Every row gives one point. The points of each table are mixes of a few directions, plus a little noise. Count the directions of each table, and those that both share. Where both have some left over, give the other angles between the two spaces (their principal angles), to ten degrees, smallest first.
(in the rows, 128 means zero)

First:
[[186 138]
 [140 131]
 [167 136]
 [137 129]
 [ 39 112]
 [158 135]
 [ 70 117]]
Second:
[[ 50 113]
 [144 131]
 [131 130]
 [187 139]]
Directions: first 1, second 1, shared 1

First:
[[ 99 182 113 126]
 [129 104 162  98]
 [140 136  87 170]
 [166  23 200  83]
 [113 166 106 140]
 [142 123 103 157]
 [107 162 124 121]]
Second:
[[ 91 123  97 115]
 [212 161 181 104]
 [105 121 111 127]
 [ 67  95  93 172]
 [168 141 155 123]]
Directions: first 2, second 2, shared 0; angles 50, 70

First, 8 rows:
[[ 74 133 120  95   7 108 104 108]
 [137 138 124 112 138 140 121 103]
 [122 109 127 142 134 150 129 153]
 [125 105 115 127 130 154 116 117]
 [229 181 139 140 163  92 160 118]
 [114 141 141 118 171 142 128 134]
 [108 106 116 126 163 114 119  90]
 [114 112 144 165 118 124 148 199]]
Second (9 x 8):
[[124 151 127 187 152 131  88 118]
 [128 130 127 132 131 127 122 129]
 [125 149 121 177 156 125  74 128]
 [131 106 134  77 101 130 178 130]
 [130 122 125 109 125 124 129 136]
 [129 108 144  89  92 140 204 115]
 [131 117 124  96 121 123 135 139]
 [129 150  97 158 181 103   8 162]
 [126 119 153 126  93 150 214  95]]
Directions: first 5, second 2, shared 0; angles 70, 80

First (9 x 11):
[[123  74 101 138 134 191  62  95 115 157 123]
 [134 122 151 153 148 177  91  79 138 131 105]
 [141 143 148 131 127 161 107  68 127 136  96]
 [109 102 124 147 153 105 144 202 146 106 166]
 [135 182 111  71  77  34 213 175 106 121 142]
 [123 100 127 149 147 159 100 125 135 129 130]
 [139 202 112  57  66  11 235 178 103 117 138]
 [131 122 126 129 127 149 110 104 123 139 118]
 [120 104 155 176 172 166  98 128 158 110 131]]
Second (11 x 11):
[[111  94  92 131 152 176  80 143 127 146 145]
 [ 94  81 110 169 202 191  72 185 163 121 167]
 [126 120 150 152 144 127 131 135 145 112 130]
 [126 149  82  74  91  83 161 164 100 144 145]
 [143 119 214 190 136  96 162 107 160  82 109]
 [134  11 139 170  83  92 127 117 106 126 134]
 [133 135 159 151 146 148 118 101 144 118 112]
 [110 121  93 126 169 201  67 132 135 149 138]
 [157 185 115  65  60 100 155  62  84 157  88]
 [136 199 122  92 130 146 129 102 125 140 108]
 [138 192 132  87  94  48 206 160 120 113 131]]
Directions: first 3, second 4, shared 3

First:
[[139 137 218 158  29 141 104 119 145 146 215 116 142 196]
 [107 142 113 157 152  98 121 133  98 164 107 127 113 124]
 [ 92 186 138  78 168 151  96 142  88 183  24  66  17 101]
 [139 101  72 109 172 126 155 128 140  86 107 153 154  93]
 [138 100  85 133 154 114 151 126 138  97 132 158 166 109]
 [147 131 226 155  16 148 107 116 155 135 231 119 153 202]
 [143  97  67  99 176 132 159 128 145  77 102 154 155  86]
 [132 120 130 143 118 121 131 125 132 124 150 138 147 137]
 [136 104  87 133 155 114 149 127 134 102 128 155 160 110]
 [107 161 142 114 139 135 107 135 104 166  84  95  72 123]]
Second (11 x 14):
[[150 104 144 128 175 109 111  86 112 122 115 114 134 140]
 [174 125 150 107 213  97  63 147  86 156  98  45  98 141]
 [177  92 162 127 221  94  83  58  90 121  96  83 129 151]
 [158  74 132 113 199  87 133 105 129 135 146 134 161 135]
 [ 82 150 113 155  33 171 176 107 158  98 139 195 139 118]
 [ 77 165  86 120  33 162 177 225 173 147 170 172 127  98]
 [114 135 127 140 101 141 140 108 133 113 124 146 130 128]
 [114 121 133 153  94 143 152  59 138  93 123 172 147 133]
 [101 176 106 118  71 153 130 225 141 156 139 116 100 109]
 [ 95 151 105 132  60 154 160 174 155 129 151 161 128 110]
 [167 112 150 117 206  99  81 113  94 140 105  73 116 141]]
Directions: first 3, second 3, shared 0; angles 30, 70, 90

First:
[[113 132 148  71 157 146 157 123 105 114 139  86 115 147 148 165 131  76
  144 163]
 [145 123 118 133 117 136 132 115 106 141 121 120 134 110 132 125 140 129
  126 137]
 [158 120 101 181  92 120 107 120 126 153 111 155 146  94 115  93 136 173
  113 108]
 [145 121 129  85 133 160 163  98  64 138 126  73 127 113 154 157 154  81
  141 180]
 [120 132 123 167 119 103  99 148 174 124 127 171 132 134 107 101 110 169
  116  87]
 [ 96 137 149 105 155 120 129 148 159 102 142 132 114 162 127 142 109 113
  134 121]
 [137 126 120 147 116 124 120 126 129 136 122 139 134 118 123 116 130 145
  123 120]
 [146 122 120 124 118 142 138 109  95 142 121 109 134 108 137 131 144 119
  129 147]
 [ 92 140 145 138 146 100 106 162 194 102 141 167 119 166 110 120  95 147
  126  89]]
Second:
[[128 140 113 122 137 132 110 126 141 121 157 129 123 120 145 129 137 105
  128 123]
 [143  98 144 137 124 120 111 143 116 132 110 116 105 143 107 108 130 172
  113 147]
 [111 157 104 174 132 166 249  67 137 118  75 201 223 137 135 182  72  70
  166  78]
 [133 140 130 148 123 124 119 121 127 108 134 124 138 117 130 119 133 110
  104 141]
 [115 129 143 110 123 119 146 132 120 150 113 121 134 125 114 139 137 135
  140 130]
 [144 108 121 131 149 131  89 136 141 134 147 124  94 138 122 116 151 141
  118 135]
 [133 124 108 104 116 138 106 143 130 110 152 130 105 137 171 114  90 144
  148 110]
 [124 122 132 103 143 118 100 143 135 155 148 111 101 122 113 129 170 133
  128 137]
 [113 127 158  88  97 102 127 156 101 142 116  94 118 119 121 121 127 161
  133 143]
 [138 134 126 164 134 131 124 113 133 109 128 133 140 122 122 122 135 107
  102 138]]
Directions: first 2, second 5, shared 0; angles 60, 70

First, 8 rows:
[[146 164 159 111 122  87 173 149 121 111 117  81 127 132 177  95 126 118
  130  72 175 137 174 142 111 132 130 141 161  95 148  73]
 [113  56  77 128 159  83  63 114 154 189 121 142 123 162  84 152 127 125
  136 173 103 175  84 128  95 159 138 148  69 132 101 164]
 [168  29 124  53 168  53  47 177 175 204 126 143 188 185 132 177 176 125
  154  88  84 248 124 208  84 164 171 141  88  64 154  91]
 [ 82 102 120 144 160 158 115  85 144 110 125 135 106  93 105  93 118 119
  125 124 109  99 155 135 137 131 122 120 100 166  96 200]
 [157 200 139 101  91 124 187 147  93  82 109  96 141  61 177 105 108 117
   68  65 153  78 132 116 154 111  70 102 194  90 155  50]
 [121 172 125 203  95 158 185 128 120 121 129 149 112 136 145 163 119 156
  160 155 150 101  93 129 161  90 161 118 113 137 109 132]
 [145 184 142 160  88 140 167 141 101 118 141 121 113 162 136 142 122 143
  145 175 166 115 110  85 127 112 136 142 158 138 139 104]
 [ 93 114 136 122 140 222  87  85 118  87 155 158 116  90  71  99 130 121
  106 173  83  74 153  78 154 124  93 113 138 201 121 213]]
Second, 10 rows:
[[106  65 188 116 166 151 137  99 172 115 162  94 143  73 139 119 119 160
  168 107 129 140  88  93 129  72 168 195 189 111 112 116]
 [ 79  82 183 115 164 140 136  94 139 101 139 124 128  95 146 131 140 158
  138 101 108 138  95 109 138 127 148 177 174 130 134 133]
 [ 90 179 153 122 138  77 164 122  67 108  92 166 107 196 162 178 180 149
  114 122 143 143  70 144 174 228 114 152 109 162 163 117]
 [118 187  74 138  97 110 108 141  66 132  83 186 103 180 118 153 145 107
   69 143  91 111 154 165 139 213  77  52  71 162 165 155]
 [198 204  38 148  73 117  99 173 100 183 109 150 126 174  91 154  99  96
  110 181 129 103 143 153 127 132  86  34  59 140 132 121]
 [110  79 153 123 152 166 104 100 156 134 152 119 138  71 115 140 100 156
  146 126  85 120  84 100 132  77 142 142 171 127 128 129]
 [135 171 132 127 126  93 152 137  99 134 114 139 123 174 143 164 146 139
  137 139 157 136  81 134 157 165 123 141 111 142 139 105]
 [ 72  68 222 107 179 117 181  96 155  69 145  95 131 105 178  94 171 153
  156  73 168 165 121 108 128 131 178 241 189 108 114 122]
 [182 127  61 143  87 152  98 160 156 148 135 110 135 110  94  68  96  74
  110 141 132 111 239 144  74  81 116  63  96 101  99 150]
 [190 118  76 140  96 155 101 157 170 157 148  97 144 100  94  79  86  88
  133 146 140 114 205 129  82  54 128  83 111  96  93 134]]
Directions: first 6, second 4, shared 0; angles 30, 30, 80, 90

First:
[[118 120 123 153 148 131 143  86 128 101  77 156 137 109 139 151  88 171
   86 164 153 154 113  96 155 121 116 125 157 130  31 155]
 [ 93  56 171 162 166 148 149 160 143  72  94 132 140  95 166 100 117 146
  107  92 163 104 129 115 148 143 110 111 151 179  67  96]
 [128 135 118 137 134 126 134  97 126 121 103 144 132 122 128 146 105 151
  106 155 137 148 119 111 141 121 124 129 142 121  79 149]
 [156 186  94  99  97 112 110 107 116 175 160 122 118 156  97 147 141 109
  148 152  98 144 129 141 110 117 143 142 107  88 186 150]
 [114 100 144 144 145 136 138 134 133 103 108 134 134 113 144 121 118 141
  114 120 145 122 126 118 139 132 120 121 141 148  91 120]
 [138 135 135 102 107 126 112 174 128 156 182  98 118 148 117 103 171  82
  173  89 102  99 144 162  99 136 140 131  97 127 232  98]
 [133 128 136 110 114 128 117 167 129 146 168 104 121 142 122 106 162  92
  162  94 110 103 141 154 107 135 137 129 105 130 207 102]
 [168 233  49 112  99 100 118   7 104 176 102 166 123 150  84 209  81 168
   95 243 111 210 102  98 140  92 138 149 138  49  70 222]
 [103  60 182 133 143 146 131 219 144 102 157  96 129 118 155  68 169  91
  160  42 134  67 149 155 113 154 124 114 114 181 190  58]]
Second, 8 rows:
[[136 153 125 188 125 134  75 134 120 108 133 162 116 149 174 113 173 125
  132  95 159 164 113  88 172 163 147 139 117 107 107 130]
 [158 143 140  45 127  55 153 141 164 202 103 162  91  80  98 120  89 122
  110 123 143 111 123 138  54 139 134 181 119  77 158 124]
 [106 110 127 189 150 169 112 103 114 102 159  91 163 140 126 160 151 160
  124 123  91 126 119 123 171 138 136 104 167 161 104 135]
 [ 94 150  46 196 130 198 129  64  84  54 149 125 152 154 137 166 137 147
   96 209  97 178 151 108 175 112 106  79 159 165  58 130]
 [ 89 105 127  74 113 137 202 133 158 131 116 121 120 127 107 162  55 111
  123 144 143  95 165 156 103 128 107 108 142 113 104  85]
 [155 122 164  37 104  82 135 174 140 174 106 115 118 112 124  87 102  97
  164 100 153  93 122 157  79  95 133 154  73 109 199 136]
 [142 176  95 145 117 125  60 106 106 140 150 129 138 126 172 139 145 144
  125 102 142 156  98  93 157 145 174 161 114  86 124 155]
 [142  64 202 149 156 123 157 170 137 114 108 119 127 136  85  76 172 117
  153 128  96 100 133 161 111 104  85  98 132 207 169 126]]
Directions: first 2, second 6, shared 0; angles 30, 50

First (10 x 32):
[[121 152 147 127 128  91  99 158  21 106  95 147 110  83  99 115  83 155
  141 144 147 126 154 195 169  92  82 108 116 142  90 113]
 [133 112 115 129 128 153 147 108 200 142 151 115 140 158 147 137 158 110
  120 117 115 129 110  83 101 152 159 141 136 119 153 138]
 [129 123 124 128 128 135 134 122 149 132 135 124 131 137 134 131 137 123
  126 125 124 128 123 115 120 135 137 132 130 125 135 131]
 [127 131 130 128 128 123 124 132 114 125 124 130 126 122 124 126 122 132
  130 130 130 128 131 137 133 123 122 125 126 130 123 126]
 [136 101 106 130 128 170 160  94 249 152 166 107 148 178 160 143 179  98
  114 110 107 130  98  53  82 168 179 151 141 112 171 145]
 [125 138 136 127 128 112 116 141  82 119 114 136 121 109 116 122 109 139
  133 135 136 127 139 156 145 113 109 119 123 134 112 122]
 [123 144 141 127 128 103 109 148  57 114 106 141 116  99 109 119  98 146
  136 139 141 127 145 172 155 104  98 115 120 137 103 118]
 [129 124 125 128 128 134 133 123 145 131 133 125 131 135 133 130 135 124
  126 125 125 128 124 117 122 134 135 131 130 126 134 130]
 [125 140 137 127 128 110 114 143  75 117 111 137 119 106 114 122 106 141
  134 136 137 127 141 161 148 110 105 118 122 135 109 121]
 [132 115 117 129 128 149 144 111 188 140 147 117 138 153 144 135 153 113
  121 119 117 129 113  91 105 148 153 139 135 120 149 136]]
Second (8 x 32):
[[121 124 123 128 126 121 145 117 156 139 162 118 138 127 130 115 112 135
  127 123 128 131 126 125 143 121 104 145 123 122 123 110]
 [126 115 140 114 131 185 125 141 122 138 112 149 111 133 152 144 151 102
  121 175 165 124 164 100 152 101 156 133 139 140 140 145]
 [132 113 148 160 104 105 123 126 148 118 128 105 106 127 107 156  74 169
  133 151 110 116 162  93 102 104  75 123 112 141  91 124]
 [119 137 107 116 145 113 149 113 143 143 171 122 162 129 130  85 134 127
  129  85 119 141  94 160 150 152 121 149 127 106 144 103]
 [141 147 118 146 115  95 120 127 135 116 117 121 125 134 123 144 137 119
  128 115 115 128  92 133  99 131 136 123 121 123 114 136]
 [119 153 116  69 140 122 135 116 102 126 111 151 149  90 135  99 143 108
  130  88 152 138 102 175 138 158 160 100 155 126 136 126]
 [138 132 119 171 144 104 103 146  88 113 116 118 136 159 102 120 146 149
  133  99  67 127 103 154 100 170 137 128 110 116 155 138]
 [128 107 150 121 117 178 122 140 130 132 105 142  97 126 145 162 128 115
  122 189 164 118 183  83 141  87 136 125 136 150 120 145]]
Directions: first 1, second 5, shared 0; angles 50
